Every row gives one point. The points of each table are mixes of a few directions, plus a little noise. Count the directions of each table, and those that both share. Where both have some left over, give the other angles between the two spaces (their principal angles), to ten degrees, smallest first.

First, 5 rows:
[[-22  52]
 [  2  -6]
 [-11  26]
 [ 39 -95]
 [-10  23]]
Second (5 x 2):
[[-16  39]
 [  0  -2]
 [ 33 -80]
 [ 10 -24]
 [-28  67]]
Directions: first 1, second 1, shared 1

First:
[[ 11  33  59  -3 -59  42]
 [ -1  -2  -4   0   4  -2]
 [ 14  41  75  -4 -74  54]
 [-10 -33 -60   3  59 -43]
 [  4  14  25  -2 -25  18]
 [-14 -42 -76   4  74 -53]
 [ -4 -11 -20   0  19 -14]]
Second (7 x 6):
[[-12 -10   6 -10 -27 -64]
 [  7 -22  -4  -2  51  41]
 [  6 -29  31 -16  25  25]
 [ 57  36 -67  18 -32  -9]
 [ -1  49 -88  35 -20 -41]
 [-36 -10  25  -7  -3 -25]
 [-22 -14  95 -18   6  72]]
Directions: first 1, second 4, shared 1

First:
[[-63  33   6  19 -22  30  20  54   2 -32  36]
 [ 40  -8   1  -8  -3 -49 -20 -57  -4  75 -19]
 [-30  -4 -10  -3   0  19   4  19  -6 -41   7]
 [ 61 -14   4  -2   0 -43 -28 -63   6  70 -27]
 [ 23  -4   1 -19  12 -30   7 -21 -10  41 -11]
 [ 36 -12   9   7  22  34   2  18  19 -44 -12]
 [-63  42  10  15 -23  17  29  53  -2  -7  40]
 [  2  34  19  46 -50 -20 -30 -26  24  73  16]
 [-26 -22 -16  -5  16  47   5  34  -2 -95  -1]
 [ 19 -22  -1 -36  57  36  43  48  -8 -77 -14]
 [  0 -23 -22 -13 -11 -41 -32 -59 -17  36 -16]]
Second, 8 rows:
[[  8 -29 -16  20 -36 -37  31  25  14  -8 -23]
 [  1  -2  -1   2  -4  -4   3   2   2  -1  -2]
 [-15  56  32 -39  71  72 -60 -49 -27  14  44]
 [ -5  20  12 -14  25  26 -22 -17 -10   5  16]
 [ 12 -44 -26  31 -57 -57  48  39  22 -12 -35]
 [-15  56  33 -40  71  73 -61 -50 -28  15  45]
 [  6 -22 -12  15 -28 -28  24  19  12  -6 -17]
 [  9 -35 -20  24 -44 -44  37  30  17  -9 -28]]
Directions: first 4, second 1, shared 0; angles 90

First:
[[-10 -32   9   2 -22 -19 -43  34  -8 -20  25   4   5  11 -26  31  16  30]
 [-32 -25   6 -12 -16  14 -17  37  21 -11   3  54 -17  -3  11  36  47  22]
 [ 95 -16  31  25 -26   7 -30 -32 -13 -28 -27  10  14  -1   7   1  60 -16]
 [-14 -31  14  -2  -9 -24   7  25  -2  25  31  -8  10 -20 -26   1 -32  46]
 [-21  59 -10 -19  65 -16  14   3 -18  17  -4 -25  16  18 -11 -34 -48 -16]
 [ 10  11 -72  -4 -17  37  31 -47   8  -3 -20 -31 -40  -7   6  39 -13 -37]
 [-32  27  16 -15  38  -1  20  15   9  22  -5  22   7  -2  15 -33 -11   1]
 [  3   8   6  24 -12   0  18 -35   4  -1  -4 -27   3   4  23 -41 -19 -30]]
Second:
[[-19 -30  24 -10   0 -59   7  -3 -32 -25  -8 -41 -15 -11  26  45  34  30]
 [ 23 -43  34  22 -34 -43 -38   9 -23 -27  20 -28  17   6 -19  12  14  24]
 [  2   2   1   1  -1  -2   3   5   4   0  -4   0   1  -1  -3  -2  -2  -6]
 [ -8  70 -47 -18  35  68  54  13  59  43 -37  51  -9  -6  -1 -44 -40 -70]
 [ -7 -29  13   1  -6 -18 -26 -21 -33 -14  24 -19  -2   4  11  24  21  45]
 [  2 -28  25   5 -14 -45 -10   6 -20 -22   1 -29   1  -3   2  23  19  18]
 [  8  25 -17   1   5  32  10   8  26  17  -7  24   5   2 -13 -27 -22 -30]
 [ -1  33 -33  -4  16  67  -1 -17  20  29  11  40   2   9  -4 -31 -25 -11]]
Directions: first 6, second 3, shared 1; angles 70, 90

First:
[[-46 -38 -33 -28 -56 -12  95  35  10   8  52 -17 -57 -10  -8  44  69  31
   19  40 -14  10   4 -26 -11 -24  18  -7  75  80 -35   4]
 [ 16   8  29  37  65  27 -39 -31 -13  -2 -27  26  24  12  11  -8 -29  -7
  -28 -33 -15  -6   7  25  13  17 -16   9 -42 -47  67  12]
 [ 42  44   1 -20 -26 -28 -79  -1   8 -10 -35 -20  47  -5  -7 -56 -55 -35
   19  -4  48  -5 -19  -4  -6   7   1  -4 -44 -41 -63 -26]
 [ 32  33   2 -12 -15 -18 -61  -3   5  -7 -28 -13  36  -3  -4 -42 -43 -26
   13  -6  35  -4 -13  -1  -3   6  -1  -2 -34 -34 -41 -18]
 [-13 -14   2   8  11  10  23  -1  -3   3  11   7 -14   2   3  18  16  10
   -8   0 -17   1   7   3   2  -1  -1   2  13  11  23   9]
 [-25 -23  -9  -3  -9   4  49  10   0   5  25   1 -29  -2  -1  28  35  19
    1  13 -17   5   7  -7  -1  -9   5  -1  34  34   7   8]
 [-38 -31 -28 -25 -49 -12  80  30   8   6  44 -15 -47 -10  -8  37  57  26
   17  34 -11   9   3 -23 -11 -20  15  -7  63  68 -33   2]
 [ 12   6  19  25  45  18 -29 -22  -9  -2 -20  18  17   7   7  -7 -21  -6
  -19 -23  -9  -4   5  18   9  12 -11   6 -30 -33  44   7]
 [ 18  14  18  19  35  12 -40 -19  -7  -3 -23  12  23   7   6 -16 -29 -11
  -14 -22   0  -4   2  15   7  11  -9   4 -34 -37  30   2]]
Second, 11 rows:
[[ 12 -17 -14 -18   0 -12   9 -14   3  -6  30  15 -15  -5  -8  13  -7   1
  -16  17 -16  10   8  15 -10   5   3   1  28 -11 -24   4]
 [-66  71  31  21  81  11 -82  23  34  50 -15  32  44 -24 -20 -54 -51  73
    6 -22 -22 -39 -64 -13  -7 -13 -15 -36 -37 -19  46   2]
 [ -4  34 -19 -35  -6   9  17 -12 -16  16 -11  34 -10  -4 -33  -2 -28  42
    7   5 -11   0  -6 -32   0  -6  -2 -28  37  11  -8  -9]
 [  8  -6  -6 -10 -19   8  32   1 -13   6   0   5 -15   3   4  13  17   0
    3  -1   0   4  14 -11   2  -4  -2  -2  22  24  -2  -1]
 [ 16 -18  -2   8 -15 -10  -2  -6  -2 -28  -4 -25   2   8   7   5   5 -32
    0   5  16   9  10  13   4   8   8  18 -18 -15 -10  -2]
 [-19  -3  12  -1  11  25  38  24   0  56  21  33 -19 -10  20  13  41  31
   -5 -16 -26 -12   5 -13  -7 -18 -18 -16  41  60  25  12]
 [-33  23   5  -1  80 -30 -88 -13  47   7  43  36  26 -29 -32 -33 -73  44
  -30  19 -39 -14 -48  38 -25   8   0 -15 -14 -75 -12  10]
 [ 38  -9 -15   6 -41 -26 -24 -27 -14 -80 -41 -60  17  23 -13  -6 -28 -62
   15  15  49  21  10  10  17  23  25  30 -55 -59 -29 -18]
 [ 25   5 -18 -20 -65  22  67  -3 -44  -8 -43 -12 -21  20  -2  20  27 -13
   27  -7  27  12  30 -45  19  -6   3  -3  24  48  -2 -15]
 [  8 -12  14  28 -23   7   5  13  -8 -17 -30 -42   9  16  25   1  31 -39
   16 -15  31   1  11  -3  15   1   3  19 -38  12  17  -3]
 [ 15 -68  13  23  -5  -5  29  14  13   2  49 -17 -19   1  50  32  65 -45
  -23   0  -8   8  29  42  -9   1  -4  31  10  23   0  21]]
Directions: first 2, second 4, shared 0; angles 30, 60

First (9 x 32):
[[ -1 -48  -5  12  20  47  10 -10   7 -17   1  19  72  49  -7  26   3  39
  -24  13 -57 -65  33  18 -12  -3   9   5  -7 -20  -2 -11]
 [ 21  34  -5   1 -14 -39  -1  -7 -19  38  -6   2 -44 -46  12 -19   1 -33
   19  28  26  40 -24 -15  18  16 -34 -26 -14  -2   4 -27]
 [  5 -60 -12  12  15  53  15  -8  14 -30   5  13  93  53 -14  45  10  47
  -28   9 -63 -80  47  27 -15 -11  18  14  -6 -26  -2  -6]
 [ -4  42   6  -6   4 -28   2 -13 -39  46 -15  31 -45 -32  16 -49  -7 -29
   30  32  12  30 -36 -17  23  20 -37 -29 -18  -4   3 -25]
 [ 45 -56 -24  20 -16  19   6  -2  38 -27  18 -34  65  11 -16  76  18  27
  -40   7 -30 -40  51  19 -18  -9   9   8   1 -18   3 -17]
 [-31  52   2 -25 -26 -33  11  24 -15 -17   8   1 -32 -28 -14 -15  15 -27
   52 -37  53  37 -21  10  20 -22  16  26  16  10   5  58]
 [-22  -1  12  -5  17  14  -6   1  -3  -3  -6  11  -4  22   4 -20 -12   7
   -2 -10  -6  -5  -7  -4  -5   1   9   4   4   9  -3   9]
 [ 40 -28  -6  15 -14  -8 -24   7  49 -10  12 -63 -16 -13   2  39  -5   1
  -46 -12  15  22  18 -11 -25   3   8  -1  15  19  -1 -13]
 [-53  66  32 -24  12 -26 -16  12 -29  20 -14  19 -90 -15  16 -83 -23 -32
   39 -30  50  61 -59 -24  14   6   3   0  13  34  -7  32]]
Second, 8 rows:
[[ 22 -24 -35  48 -17   1  13 -10  48 -42  34 -20  95  29 -34  78  31  10
   16   2 -33   1  79  33 -27 -33 -11  -2   1 -17   8 -23]
 [-32  32   7 -30  20 -16  -8  -4 -35  18  -9  12 -39 -29  24 -37  -7 -22
    4  -3  26  12 -28 -23  12  21  -1 -10  -3   8 -20  -1]
 [  7  -7  20  -1 -15  18   5  16   1   5 -14  15 -23  23 -11 -24 -13  18
    6  -6  -7 -10 -29  11  12 -11  11  24   5   3  24  39]
 [ 26   0  -7   2  18  -9   4 -31 -39  58 -21  31  -6 -31  29 -20  -5 -13
  -13  71 -26 -17 -16 -21  17  43 -51 -49 -39 -25  -6 -73]
 [ 12  -8 -39  42  -2 -10  14 -21  25 -26  29  -9  90  12 -22  63  32  -2
   21  18 -30   5  72  21 -19 -17 -25 -21  -9 -23  -3 -45]
 [  1 -11  17 -34   9   1 -27  12   1   6 -12 -35 -63 -27  27 -15 -20  -2
  -55 -22  32  -2 -32 -31  -4  25  29  10  13  25 -17  14]
 [-37  37  33 -43  12  -3  -6  14 -46  27 -26  30 -76 -14  20 -75 -22 -11
   13 -15  34   7 -69 -19  26  15  14  12   3  17  -2  39]
 [  0 -19   3  15 -25  17   2  25  44 -46  17 -25  23  37 -33  32   6  22
    8 -43   1   3  23  27 -16 -40  34  41  25  12  17  53]]
Directions: first 4, second 4, shared 2; angles 40, 70

First (9 x 32):
[[ 20 -38   1 -18  13   1 -13  25  -3  62  -2 -65 -61 -16 -27 -21  10 -25
   -1 -32  58  51  -5   4 -29 -60 -23  35 -35  33 -12  26]
 [-11  43 -32  -6  -6  15   8  17 -35 -66  -3  27  16  36  -4   4  -2  -1
   -9 -19  -8 -45 -42   7 -13   4  -9  22  30 -19   3  -9]
 [-34  26  -4  21  -8  -7  10 -14  -4  10  43  19   9   9  -6  -3 -32   0
   -8 -12  -1 -18  18 -16  24  26  42 -28 -25  15  36 -35]
 [ 50  32 -15 -21 -20  -9  -7   3 -30  -2  16   3 -19 -16   5   6  -6 -23
  -17 -46  31  64 -25 -42  18   7 -33  67  30  21 -33 -20]
 [-16 -43  30  13  15  -1   0 -14  42  16 -26  -5  19 -10  11   2  16  24
   20  55 -34 -21  34  27  -4   3  15 -54 -13 -19   7  24]
 [-44  12  -1  21   3   6  12  -9   8 -29   4  29  34  24   3   3  -9  19
    5  26 -35 -64  10  18   3  22  34 -49  -6 -21  32 -10]
 [ 58 -26  24 -15  -7 -20 -16 -13  16  57  -1 -26 -27 -51  12   3   9 -13
    0  -7  25  95  20 -32  20  -3 -27  33   3  26 -39   5]
 [ 19 -25  -2 -16   9   4  -9  20  -5  30 -11 -41 -38  -9 -16 -12  13 -15
    0 -19  35  31 -11   7 -24 -42 -24  30 -13  15 -15  23]
 [-42  21  -1  20   1  10  15 -14  11 -76 -21  57  67  33  21  17   4  35
   11  53 -71 -92   1  28   4  42  25 -56  29 -51  21  -4]]
Second, 10 rows:
[[ 88  -6  34 -16  14 -13 -15   1   0  11 -39 -25 -11 -33  37   8  22 -36
  -21  41 -16  65   6 -14  37  15 -50  57  53 -13 -56   6]
 [  3  13  -7  -1 -11  -1   1  -6  -5 -18   5  19  11   0   4   7  -2   6
    0  -7  -5   1  -7 -10   5  13  -1   4  14  -4  -5  -8]
 [-13   2   5   7  17   4   3   7  -2   4  -3 -13  -1  11   0  -8  -4  -8
   -6  15  -7 -25   9  13   4  -3  10 -11 -12  -2  17  -1]
 [ -9  25 -12  22 -26  -4  13 -17  -9 -36  28  48  14  17  -3   9 -16  -5
  -17   4 -24 -19 -19 -15  17  43  32 -16  22 -24  10 -38]
 [ 18 -29  19 -52  52  10 -26  32  10  51 -63 -86 -11 -32  17 -11  30  19
   38 -11  39  29  37  25 -30 -77 -73  41 -32  49 -22  75]
 [  7   2 -15  10 -40  -8   6 -21   1 -18  29  44  -1  -3 -10  12  -5   5
   -4 -18   0  22 -25 -25   1  26  17  -6  19 -12 -10 -23]
 [-24  68  -5 -16  37  15   1  16 -28 -54 -30   7  58  27  36   5 -11  16
    6  11 -31 -74  17  14  21  12 -23  12  15   4  21   3]
 [ -7  22  -3  39 -21  -6  18 -16  -9 -31  33  45   6  25  -4   3 -21 -25
  -35  28 -36 -29 -17  -9  31  54  49 -26  23 -38  18 -51]
 [-17  -8 -13   5 -20   0   4  -7   5   1  20  15  -5   1 -17   1  -4  12
    7 -21  12   2 -10  -5 -16  -3  16 -15 -12   3   7  -4]
 [-44 -89  -5   2  -3   5  -6  10  36  89  20 -55 -63 -15 -60 -26   9  17
   32 -41  68  27   8  24 -71 -81  25 -40 -92  37  22  42]]
Directions: first 4, second 4, shared 2; angles 60, 70

First:
[[-30   8  17  14  58  68  15  10  -4  26  21   8  25  14 -23  28   7  17
   27  15 -15 -17   9  20 -10 -19 -63   4  47   6  -5 -65]
 [  1  18  -6 -14 -22  24  21  -8 -11  10  17   6  11   6  21 -29  -2 -19
  -13   0  26  -5  25   9  15  -5 -16 -13  22 -25   5  -1]
 [-12   5  75  29  75  30   3  11 -12  -7  19   3  36 -17 -53  38  -4   4
   68  34 -19 -35  28  41 -69  -6 -70   2  49   6  16 -58]
 [ 26 -17  -1  -1 -31 -71 -26  -1  10 -30 -26 -13 -23 -19   2  -4  -7  -3
   -7  -8  -4  13 -19 -18  -9  18  56   4 -48  11   4  51]
 [  7   6  50   9  19  -4   4   1 -11 -15  11   1  20 -19 -21   2  -9 -14
   36  20   4 -19  26  26 -43   2 -30  -6  23  -8  17 -12]
 [  6 -10 -57 -17 -44 -25 -10  -5  14   4 -20  -4 -31  13  31 -15   5   8
  -47 -25   4  27 -31 -34  49   5  55   5 -42   5 -16  38]
 [ -6   3 -21  -7  -8  12   5  -1   0  10   2   2  -4  10  11  -7   5   2
  -16  -8   5   6  -4  -7  20  -4   3  -2  -1  -3  -6   0]
 [  9 -15  -6   4  -5 -36 -20   3  11 -14 -19  -7 -19  -7  -6  10   0  11
   -4  -7 -15  10 -23 -15  -2   8  35   9 -32  17  -5  21]
 [ 31  15  50  -6 -29 -39   9 -11 -20 -31  12   0  15 -31   2 -36 -20 -42
   19  16  31 -17  43  26 -42  15  -5 -21  13 -30  31  29]
 [-26 -32 -38  20  47   4 -35  18  29  15 -30  -9 -27  18 -25  61  19  60
   -7 -13 -57  20 -65 -34  19  -5  26  35 -39  53 -31 -22]
 [ -4  22 -65 -33 -60  36  31 -13  -6  30  13   8  -5  31  59 -51   6 -19
  -61 -24  40  15  10 -15  73  -8   9 -15   6 -30 -12  15]]
Second (11 x 32):
[[-10 -18  15  17  14  -5 -19   6   6   8 -13  -5   5   3 -20   8  -2  18
   16   7 -22 -15 -27   3 -10   7  29  15   2   4  -8   7]
 [  4  18  13   4 -26  -9  42   4 -13  18  31   1   7   6  17 -31   8 -31
   16  12  14 -27  17  19 -20 -11  -7  -2  20 -59 -13   9]
 [-26 -21  35  16  64  19 -24  11  -5   9 -13  -1  23  -4 -34  33  -4  38
   48  11 -21 -18  -6 -10 -29   4 -36   3  23  27   9 -38]
 [-17   1 -58 -38  14  54 -16 -11   0   3 -16  11  -3  11  26  10  -4  28
  -42 -30  24  43  14 -47  66  -1 -47 -20  -4  56  20 -34]
 [-21  -2 -13 -21 -14  69 -19 -22  -9  25 -15  12  31  20  15 -46 -20   6
  -35  -7  27  -2   6   2  63  13  15 -18  43   7  20   4]
 [ -1 -15  24  23 -17 -73  18  25  -5  25   4 -14  -4   4   3 -13  16   2
   52  14 -15 -40 -28 -12 -48  -1  39  18  -8 -59 -31  38]
 [ 39  14  15  -3  18 -29  -8  -7   9 -70   3  -1 -23 -41 -22  44  -9 -20
   -8  -1  -2  39  34  16 -33   1 -39 -10 -38  49  31 -15]
 [ 22  11  22 -16  -9  44 -36 -39   1 -49 -15  11  18 -22 -17 -21 -38 -25
  -50   1  24  24  34  46  29  23  12 -24  16  46  53   6]
 [ -5 -13 -32   0 -10 -59  18  27   1  23   0 -12 -26   8  26  13  26  20
   24 -13  -7  -1 -24 -56 -12 -11  -2  11 -37 -25 -31  11]
 [-19 -25 -15  28 -10  -5 -17   9  22  37 -18  -9 -11  30 -11  -5  13  22
  -12   2 -42 -18 -71   6  22   3  95  37 -11 -16 -45  31]
 [ 32  48  -6  -6 -19  -7  63  -2  -5 -26  52   6 -19 -14  19   6  13 -55
  -11   4  21  14  52  35 -26 -27 -61 -10  -8 -31  -3 -20]]
Directions: first 3, second 6, shared 3
